Every row gives one point. Each copy is the shape, with its points in the same order, turned, moved and blurred by noise. Some copies are also mirrored. Which?
In the rows, zero is written as 128.

Shape (8 x 3):
[[103  79 115]
 [102 159 141]
 [185 108 185]
 [132  57 115]
 [194 145 174]
 [131 155 174]
 [143 125 117]
 [107  51  71]]
Copy 1, 8 rows:
[[173  84 136]
 [151 162 171]
 [ 87  81 209]
 [151  56 132]
 [ 65 115 202]
 [125 142 203]
 [121 119 143]
 [174  62  90]]
Copy 1 is: mirrored
Copy 2:
[[109  80 131]
 [124 151 173]
 [207 138 106]
 [141  69  93]
 [197 181 114]
 [170 154 162]
 [121 137 111]
 [ 79  58  96]]
Copy 2 is: only turned
Copy 3:
[[190 181 105]
 [136 156 162]
 [173  72 114]
 [206 153  75]
 [138  61 121]
 [143 112 166]
 [138 139 104]
 [201 200  54]]
Copy 3 is: mirrored
Copy 4, 8 rows:
[[134  82  78]
 [ 79 110 136]
 [172  84 181]
 [169  82  80]
 [155 118 200]
 [104  96 173]
 [133 124 123]
 [155 101  32]]
Copy 4 is: only turned

Shape, 8 rows:
[[ 98 112 128  92]
 [ 88 141  83 177]
 [133  29 127 167]
 [ 55 157  62  76]
 [129 149 104  70]
 [124 142 136 172]
 [ 97  94  37 161]
 [ 86 151 153 110]]
Copy 1 (8 x 4):
[[135 126 107  97]
 [ 45 117 138 102]
 [ 91 139  58 181]
 [ 91  94 118  15]
 [140  76 136  82]
 [ 87 134 159 136]
 [ 37  92  83 101]
 [134 149 155  80]]
Copy 1 is: mirrored
Copy 2:
[[ 96 156 137 131]
 [ 75  69  96 143]
 [141 117 111  25]
 [ 32 159 114 186]
 [115 164 114 170]
 [128  72 121 136]
 [ 56 110  49 104]
 [114 124 168 159]]
Copy 2 is: only turned

Shape (11 x 8):
[[110 162 112 106  96 126 162 191]
 [ 65 162 167 133 157 136  73 171]
 [193 120  63  45 110  88 170  80]
 [143  90 126 115 126 122 156 181]
 [123 101  92 118  82 174  72 174]
 [123 132  63  50 148 151 205  95]
 [189 101 129  49 178 112 152 159]
 [ 79 143 160 109 135 150 139 129]
 [ 84 188 182 121 115 194 153  87]
 [ 41 167 213  66 117 160 135 168]
 [135  78  86  84 114 102 159 102]]
Copy 1, 11 rows:
[[158 189 155 167 139 165 165 121]
 [ 76 156 224 121 140 121 135  84]
 [169 160  21 140 221 133 136 140]
 [149 108 125 171 141 161 147 104]
 [ 84 141 123 104 101 194 140 140]
 [205 184  85 137 210 165  75 115]
 [125 122  73 197 192 136 116  61]
 [153 162 174 109 143 122 118  78]
 [176 205 168  86 101  76  96  85]
 [143 203 202 107 123 139 149  10]
 [174 113  85 115 197 159 132 126]]
Copy 1 is: mirrored
Copy 2:
[[153 154 143 135 210  88 143 115]
 [ 63 156 139 130 126  48 162  94]
 [187  85  93 110 203 223 141  83]
 [181 135 120 104 150  94 106 114]
 [110 105 197 102 159 106  87 116]
 [186 155 136  87 181 208 193 120]
 [175 127  67  46 159 139 124  69]
 [127 172 149 136 130 107 171  88]
 [111 222 173 171 133 142 171  62]
 [129 190 179 134 149  50 206  33]
 [189  90 127 122 147 172 145 110]]
Copy 2 is: mirrored
Copy 3:
[[153 104  50 153 116 148 173 111]
 [ 53 117  69  85 130  99 152 137]
 [208 146 193 149  82 177 121  60]
 [184 115  85 106 138 120 137 143]
 [114  94  93  99 145 208 101 155]
 [180 109 183 131 132 168 221  83]
 [210 122 132  85 146 105 119  60]
 [101  78 114 110 125 114 176 132]
 [ 67  46 143 168 136  91 182 130]
 [ 85  25  66  98  98  84 187 112]
 [190 133 168 110  92 159 147 136]]
Copy 3 is: mirrored
